Rows are points. The points of each table are mixes of a few directions, plus a little noise. Count the directions of each table, and those that both share. Where both have some left over, give the other angles between the two spaces (their principal angles), to ten degrees, smallest first.
(in the rows, 128 means zero)

First (6 x 3)
[[199 102 172]
 [106 136 115]
 [159 117 147]
 [ 85 144 101]
 [ 92 141 105]
 [128 128 128]]
Second (4 x 3)
[[139 129 114]
 [144 136  76]
 [124 112 201]
 [103 135 119]]
Directions: first 1, second 2, shared 1

First (6 x 6)
[[141 116 100 134 115 133]
 [132  37 123 100 142 134]
 [105 199 177 137 146 115]
 [134 127 108 127 101 135]
 [128 102 113 114  97 137]
 [127 192 146 155 164 113]]
Second (6 x 6)
[[124  94 148 185  90 118]
 [ 72  86 101 133  68 156]
 [144 155 117  96 134 131]
 [151 146 146  84 195 118]
 [123 143 117 156 143 126]
 [155 143 139 114 138 119]]
Directions: first 3, second 4, shared 2; angles 80

First (7 x 9)
[[150  85  95 128 145 146 100 187  95]
 [109 181 164 120 118 116 155  66 163]
 [169 149 114  77 193 182 100 166 107]
 [117  92 117 157 101 107 128 140 121]
 [125 101 117 145 115 118 124 143 119]
 [ 97 159 161 143  94  97 160  66 163]
 [129 130 128 127 130 129 128 128 128]]
Second (8 x 9)
[[115 114 130 128 126 127 124 121 137]
 [120 119 129 128 126 127 125 124 133]
 [ 57  49 139 127 117 122 103  93 176]
 [169 173 121 129 135 131 142 148 101]
 [ 58  51 140 127 117 122 103  93 175]
 [150 151 125 128 132 130 135 139 113]
 [205 213 115 129 140 134 155 166  76]
 [153 154 125 129 131 130 136 140 113]]
Directions: first 2, second 1, shared 0; angles 60

First (9 x 11)
[[134 137 145 144 160 160 146 177 139 150 118]
 [108 133 194  82  80 146 112  99 132  98 157]
 [159 162 128 128 166 101 192 151 189 197 137]
 [160 102  88 153 157 148  98  91 100 117 123]
 [122 125 132 163 154  91 166 140 139 169 123]
 [114 130 128 162 155 163 151 119 134 122 102]
 [125 110 143  91  85  99  83 150  97 116 155]
 [115 118 125 108  93 154  86 103 103  75 125]
 [116 132  68 119 101  89 119 122 119 106 114]]
Second (11 x 11)
[[115 155 124 135 142 206  80 127 105 126 125]
 [111  96 127 109 149 106 110 124 146 105  95]
 [162 117 128 142 134  85 151 119 150 136 129]
 [128 144 141 110  88  98 172 134  96 154 129]
 [ 55 157 134  94 103 214  91 151  70 120 124]
 [126  68 105 178 144 100 146 154 223  75 232]
 [143 140 124 152 116 133 147 135 134 136 169]
 [139 121 129 125 138 109 128 120 134 130 108]
 [148 157 135 131 107 125 152 124 101 159 129]
 [142 127 135 115 121  89 148 118 120 143 100]
 [138 124 127 118 168 139  83 105 128 125  65]]
Directions: first 6, second 4, shared 0; angles 30, 30, 70, 90

First (8 x 14)
[[124  76 131 178  70 135 161 143 134  92 103 122 108 116]
 [161 147  98 109  98 134 120 123 153 133 144 154 142 134]
 [ 83 184 140  67 249 124  92 108 130 175 164 119 139 125]
 [142  88 155 177  84 115 147 147  80 103  84 106 116 140]
 [129 154 118 100 149 128 114 119 142 144 146 138 137 130]
 [155 125 144 139 109 111 126 136  85 127 106 120 132 149]
 [ 98 130  95 116 136 156 136 116 200 126 162 147 122  97]
 [133 121 142 138 126 119 129 132 103 126 113 118 127 136]]
Second (9 x 14)
[[141  62 113 142 128 146 168 108 194 133  98 138 138 131]
 [137  79  84 142  82 162 170 108 222 123 120 156 134 114]
 [ 79 192 158 125 136 119 104 123  49 149 135  98 120 131]
 [122 121 127 118 162 128 125 131 149 124 140 131 126 118]
 [149 117 142 130 141 114 124 136 107 126 114 122 132 142]
 [ 83 145 137 127 149 137 130 112 121 147 132 113 124 121]
 [ 99 194 167 130 122 108  99 130  19 148 125  94 123 145]
 [153 117 114 127 112 128 129 137 147 113 133 142 129 126]
 [187 126 111 112 119 111 105 166 142  87 157 156 126 122]]
Directions: first 3, second 4, shared 2; angles 60

First (10 x 20)
[[123 131 106 156 111 108 122 120 116 141 157 165 150  66 214 161 132  93
  128 143]
 [127 129 116 141 118 117 124 123 123 133 142 144 139  96 174 144 132 109
  127 137]
 [126 129 120 138 122 121 126 125 124 133 139 141 136 106 159 140 129 115
  128 133]
 [148 124 124 103 115 117 119 116 142 106 116  86 123 137 144 105 161 113
  116 159]
 [128 129 110 144 112 110 121 119 122 134 148 147 144  82 198 149 138  98
  126 146]
 [118 131 120 151 126 124 129 129 117 143 146 161 140  97 159 152 116 119
  133 122]
 [139 123 159  84 150 155 135 138 147 105  84  69  95 219   7  76 128 176
  126 112]
 [142 123 145  91 137 141 129 129 145 106  96  76 106 187  60  88 140 152
  122 130]
 [111 132 126 155 134 132 133 136 114 149 145 171 138 104 137 155 102 131
  138 107]
 [119 128 154 117 155 157 140 145 130 130 106 120 108 186  27 109 100 175
  136  91]]
Second (10 x 20)
[[145 155 110 126 108 147 137 185  27 143 125 166 118 143  97 154 118 165
  142 125]
 [ 96 127 144 136 163 125 153 113 163 131 114 146 143 114 103 150 127 120
  124  86]
 [124 133 138  96 148 119 155 118 150 104  85 103 133 135  92 131 171 116
  111 115]
 [147 107 118 152  93 129  75 114 143 140 182 113 116 127 198  89  95 125
  137 176]
 [123 125 140 140 136 150 121 140 124 142 139 137 115 155  88 115  87 161
  142 110]
 [129 114 145 112 140 129 121 106 178 112 116  87 119 153 108  94 134 128
  120 131]
 [123 140 133  87 150 111 170 119 140  96  71 105 139 125  94 146 193 106
  105 111]
 [136 109 132 146 115 137  91 118 151 139 164 113 115 145 149  90  90 140
  139 149]
 [109 149 109 135 138 102 166 128 102 129 115 178 163  58 170 199 168  86
  117 107]
 [149 121 113 148  92 133  90 136 103 144 172 134 118 125 181 110  99 135
  141 167]]
Directions: first 2, second 4, shared 2

First (11 x 32)
[[149 126 136 142 130 116 107 124 114 118 115 137 114 152 109 121  85  93
  110 163 147 102 122 123 115 115 102 128 126 152 155 133]
 [121  75 122 136 115 149 156  92  98 194 103 138 118 153  79  92  70  72
  139 176 136 161 106 120  73 203 100  88 125 126 116 125]
 [104 144 126 108 128 137 127 148 135 110 138  98 141  99 155 142 179 171
  151  95 114 124 142 144 151 113 158 124 119 109 119 121]
 [113 154 140 108 129 130  69 168  95  58 114  59 123 118 140 136 140 143
  154 154 141  42 146 170 140  63 132 100  90 135 179 119]
 [103  56 111 129 108 167 192  77 108 235 108 144 129 142  77  85  86  82
  154 156 120 208 100 115  65 249 114  79 132 105  79 123]
 [150 134 122 143 136 112 164 110 173 152 153 188 135 127 142 138 142 138
   94  83 116 185 123  92 145 142 135 178 166 127  92 139]
 [185 158 140 158 145  85 106 130 153  93 141 181 114 154 132 144  98 108
   66 128 146 109 126 101 150  76 103 187 154 166 154 144]
 [122 139 130 121 130 127 118 140 130 110 132 114 131 118 141 135 147 145
  135 119 125 114 135 137 140 110 137 128 122 125 132 126]
 [120 142 127 118 130 128 131 139 143 116 140 122 138 109 150 141 165 160
  134  97 116 133 137 131 149 115 149 138 130 118 117 127]
 [103 121 127 111 121 146 117 137 105 123 116  86 130 118 125 122 136 136
  160 141 127 109 134 153 119 132 135  93 106 116 136 119]
 [139 159 130 129 138 111 121 143 154  98 147 139 135 116 158 150 161 158
  111  93 123 123 139 123 161  89 144 163 139 131 127 131]]
Second (10 x 32)
[[110 124 106 135 110 167 109 116 111 103 113  97 108 143  77 105  85  83
  155 200 151  70  94 179  76 110 105 105  92 143 199  91]
 [132 129 133 126 132 120 132 131 132 134 132 135 131 125 138 133 137 137
  121 112 123 140 135 116 140 132 134 134 136 125 113 137]
 [115 125 113 132 116 153 115 120 117 112 119 108 115 138  94 112 101 100
  145 174 143  90 107 161  94 116 112 113 105 137 175 104]
 [144 132 148 121 145  95 145 139 143 151 140 154 145 115 174 148 166 167
  104  64 109 180 157  83 173 145 148 148 160 114  65 160]
 [137 130 138 125 137 109 137 133 136 140 136 142 138 121 153 139 149 150
  114  93 118 155 144 104 152 137 139 139 145 120  95 145]
 [146 132 152 120 148  87 149 141 146 155 144 160 149 112 182 153 174 175
   99  51 105 190 163  74 182 148 152 152 166 112  52 166]
 [118 125 115 133 118 150 117 121 119 114 120 111 117 136 100 115 104 103
  143 169 140  96 109 157 100 118 115 115 108 137 168 108]
 [133 129 135 125 134 116 135 133 134 136 133 138 135 123 145 135 143 142
  119 104 121 147 140 111 146 135 136 136 140 123 104 140]
 [105 123  98 138 104 178 103 112 107  94 109  88 101 148  61  98  72  70
  164 223 157  51  84 195  60 104  97  98  82 148 222  81]
 [138 130 140 123 138 108 138 135 137 142 136 145 139 119 156 140 151 152
  112  89 116 160 146  99 156 139 140 141 148 120  89 147]]
Directions: first 3, second 1, shared 0; angles 30

First (9 x 32)
[[137 133 137 134 126 119 131 117 134 128 132 147 134 145 132 134 117 117
  136 132 126 128 127 127 117 134 127 119 129 127 108 113]
 [132 126 132 135 149 138 133 128 134 133 139 146 131 123 143 126 128 135
  136 140 130 134 129 113 129 160 125 137 126 120 112 122]
 [ 39 137 117 178 118 141  99 143  82 110 223 100 131  93 150  95 134 220
  112 153 109 158 129  63 160 125  90 157 136 194  98 142]
 [116 123 118 122 129 137 124 141 119 127 124 104 121 109 123 122 140 142
  117 123 129 129 129 130 141 119 129 137 128 131 151 146]
 [198 121 130  74 108 105 145 117 158 138  28 123 120 162  88 159 126  41
  130  89 142  94 125 206 101  86 165  91 124  81 179 127]
 [122 122 126 136 159 149 132 138 129 133 146 137 128 106 147 119 136 151
  131 144 131 138 131 104 140 168 123 150 125 122 120 132]
 [174 117 119  77 111 118 139 131 145 135  42 102 115 138  89 147 137  69
  119  91 140 100 126 194 118  83 160 106 124  92 193 145]
 [114 140 140 155 120 117 123 113 124 122 168 152 140 147 143 127 112 139
  138 143 119 137 127 104 119 136 112 122 132 148  83 106]
 [120 131 132 141 132 128 127 124 126 127 149 140 133 130 139 125 123 138
  133 138 125 134 128 112 127 141 121 131 129 136 108 119]]
Second (11 x 32)
[[123 116 117  93 149 139 137 148 135 136 105 112 122 100 125 117 148 129
  121 110 131 106 139 148 142 136 134 136 123 115 152 145]
 [147 126 129 139 157 118 160 102 139 136 146 159 141 120 151 136 130 114
  144 121 122 117 159 134 125 160 145 122 115 101 131 101]
 [103 105 135 112 108 159 127 147 107 126 123  69 112  94  86 116 142 142
  128 122 123 140 116 129 140  79 127 168 143 135 172 166]
 [137 119 108  78 156 126 153 140 110 133 109  64 102  88 120 134 137 151
  104  81 125 105 138 145 144 121 138 164 118 116 135 177]
 [141 131 136 122 159 110 156 109 151 136 142 175 144 133 160 130 124 111
  145 120 122 103 158 137 121 172 132 115 114 108  94  93]
 [145 149 117 135 123 107 118 121 114 121 130 116 118 150 137 147 110 142
  108 122 128 136 114 117 123 125 123 123 126 141  95 137]
 [134 130 125 141 131 127 129 123 133 129 130 145 133 132 136 130 130 122
  131 133 131 132 136 128 127 137 134 116 124 121 139 116]
 [ 98 117 139  78 125 140 118 158 131 128 112 103 120 117 107 104 133 137
  126 114 125 103 112 138 132 114 110 147 136 144 101 150]
 [ 91 128 184 249  29 159  75  99 119 108 193 187 164 187  91 122 102 102
  183 226 126 218  88  71  95  67 106 105 171 171 151  66]
 [131 139  95 109 126 129  93 164 132 126  80 117 116 135 133 121 142 136
   93 128 148 120 110 139 144 134 125 104 123 136 142 151]
 [159 148 123 149 145  98 142 101 132 128 143 158 137 153 162 150 112 123
  126 125 127 127 141 122 118 160 135 108 115 119  94 104]]
Directions: first 3, second 5, shared 1; angles 40, 80

First (8 x 32)
[[148  57 152  99  16 152 172 132 225 139 148 148 159 157 133 104 222 146
  199  83  56 133 137 144 203 182 180 116 129 167 115 150]
 [165 104 160 104  63 128 190 111 198 142 125 146 162 156 115 110 171 162
  187 112  89 113 131 106 184 199 180 129 112 153 111 172]
 [134 120 134 123 112 130 139 125 144 130 129 133 135 133 127 124 139 134
  141 123 118 127 130 126 140 141 138 128 127 134 124 135]
 [103 165 104 149 199 118  83 133  60 118 121 112 101 104 132 146  73 107
   75 152 172 132 123 132  75  76  86 132 134 103 140 100]
 [133 130 132 126 125 127 136 124 133 130 126 129 132 130 125 126 128 133
  133 129 127 125 128 123 131 136 132 129 126 129 126 135]
 [137 163 129 134 167 111 134 115 103 128 112 125 126 125 117 134  88 136
  115 149 154 115 124 105 109 133 122 137 118 116 126 139]
 [ 89 119  98 142 152 142  68 154  87 117 145 115 100 106 148 140 124  93
   86 124 139 152 129 166  94  61  86 120 150 116 145  78]
 [115 164 113 145 189 116 101 128  74 121 119 117 109 111 128 142  77 116
   88 152 167 127 122 122  86  94  98 134 129 108 136 113]]
Second (9 x 32)
[[156  83 155 104  44 139 182 121 210 140 135 147 160 155 122 108 193 154
  190 100  76 125 134 124 190 189 180 124 122 157 112 161]
 [148  96 149 108  66 136 166 123 187 137 133 141 152 149 124 114 176 146
  175 107  90 125 135 126 176 174 166 123 123 152 117 152]
 [137 112 137 118  99 131 146 125 157 132 130 136 138 138 126 121 151 136
  150 117 110 127 129 127 149 151 144 126 125 138 123 140]
 [114 151 114 140 167 123 105 131  91 122 125 118 112 115 130 136  99 116
   98 140 152 132 125 131  98  99 103 131 132 114 134 111]
 [132 120 132 124 113 128 136 126 142 130 128 132 133 133 127 124 139 133
  141 124 118 127 128 128 139 140 137 127 126 133 125 134]
 [105 162 105 149 197 119  85 134  65 120 121 112 101 106 131 145  76 107
   79 151 170 130 122 129  77  78  87 133 133 104 140 101]
 [ 92 186  93 160 240 115  60 136  22 112 117 103  85  90 134 153  43  93
   45 167 196 133 119 133  45  48  62 133 137  88 147  86]
 [119 143 119 137 155 124 109 129 101 125 125 123 116 119 130 135 105 119
  106 137 146 129 125 130 106 106 111 130 130 118 132 116]
 [146 100 148 111  74 136 162 124 181 136 132 140 149 147 126 116 170 145
  168 109  94 125 131 126 169 169 160 125 122 148 119 150]]
Directions: first 2, second 1, shared 1

First (11 x 32)
[[ 83 132 139 112 154 143 127 105 101 143  94 151  91  79 137 114 131 123
  148 157 119 131  98 152 161 154 170 130 117 119 139 103]
 [141 126 125 133 119 122 128 134 136 123 138 120 137 143 126 132 127 130
  122 120 130 126 138 122 117 121 115 127 131 131 125 135]
 [114 128 130 123 134 133 128 123 121 133 120 134 118 114 130 122 129 127
  134 136 124 129 119 134 137 135 141 129 124 126 131 120]
 [208 121 111 156  83  98 128 169 175 103 186  89 190 214 115 152 125 138
   94  79 142 120 181  86  74  85  55 122 146 146 109 172]
 [163 125 121 138 110 115 127 146 146 117 153 111 156 166 122 138 126 132
  111 107 135 123 152 109 106 110  96 124 136 137 121 146]
 [158 125 121 139 113 117 130 143 144 119 150 114 152 162 122 136 127 132
  114 109 134 123 146 112 106 111 102 126 135 133 121 143]
 [171 123 120 142 105 112 130 150 152 114 158 106 161 171 121 141 126 134
  110 102 137 124 156 107 101 105  91 126 137 135 118 151]
 [ 61 135 143 105 166 152 126  93  89 152  77 164  74  56 141 107 131 119
  158 171 114 133  83 166 174 167 190 133 113 114 143  91]
 [ 43 135 148  97 174 157 127  85  80 157  67 171  62  34 143 101 132 117
  165 180 112 135  70 173 186 174 205 136 110 109 148  82]
 [150 126 122 137 114 120 130 139 142 121 145 116 146 152 126 134 127 130
  118 114 130 128 144 117 112 116 107 127 132 133 124 140]
 [119 128 130 125 133 131 128 126 122 132 120 133 122 119 130 126 129 126
  131 133 127 128 122 134 135 133 136 129 126 125 130 124]]
Second (11 x 32)
[[132 123 123 126 127 130 123 119 132 135 130 129 119 127 128 130 135 123
  131 132 128 135 118 133 139 123 118 128 123 133 132 131]
 [148 106 103 119 125 133 100  88 145 159 130 126  95 126 132 137 158 115
  146 148 124 160  75 143 173 102  90 128 108 149 138 142]
 [115 142 145 135 130 123 143 155 117 107 124 126 154 128 128 125 108 140
  118 116 130 106 160 117  96 146 157 127 142 118 117 118]
 [120 136 119 116 117 145 164 121 118 143 156 145  86 133 102  84 141  98
  113 113 155 142 172 142 156 127  76 130 138 102 174 111]
 [142 116  98 108 117 149 137  85 135 171 159 141  55 130 108  94 168  86
  129 131 151 171 122 156 198 101  43 130 119 123 180 126]
 [128 129 142 139 137 113 107 145 132 106 106 117 173 125 148 163 109 158
  135 135 107 106 109 111  91 137 182 126 126 141  89 136]
 [125 132 123 122 124 137 144 123 124 136 142 137 106 129 115 106 134 112
  122 121 140 137 148 136 144 126 102 129 133 117 150 119]
 [148 106 118 131 136 117  80 109 147 135 107 114 143 123 152 171 135 146
  153 153 102 135  57 124 132 113 148 125 106 162  96 148]
 [114 145 137 126 121 134 164 144 115 120 143 137 120 132 112  96 120 118
  111 110 145 120 183 129 121 140 117 132 145 103 148 114]
 [115 143 136 127 123 131 158 146 116 118 138 134 128 132 116 105 117 122
  113 112 140 118 173 126 116 139 128 128 142 107 140 116]
 [123 131 160 155 148  95  88 170 132  77  78 101 231 122 167 199  84 193
  141 137  87  76  95  90  42 153 249 125 128 154  42 142]]
Directions: first 1, second 2, shared 0; angles 80
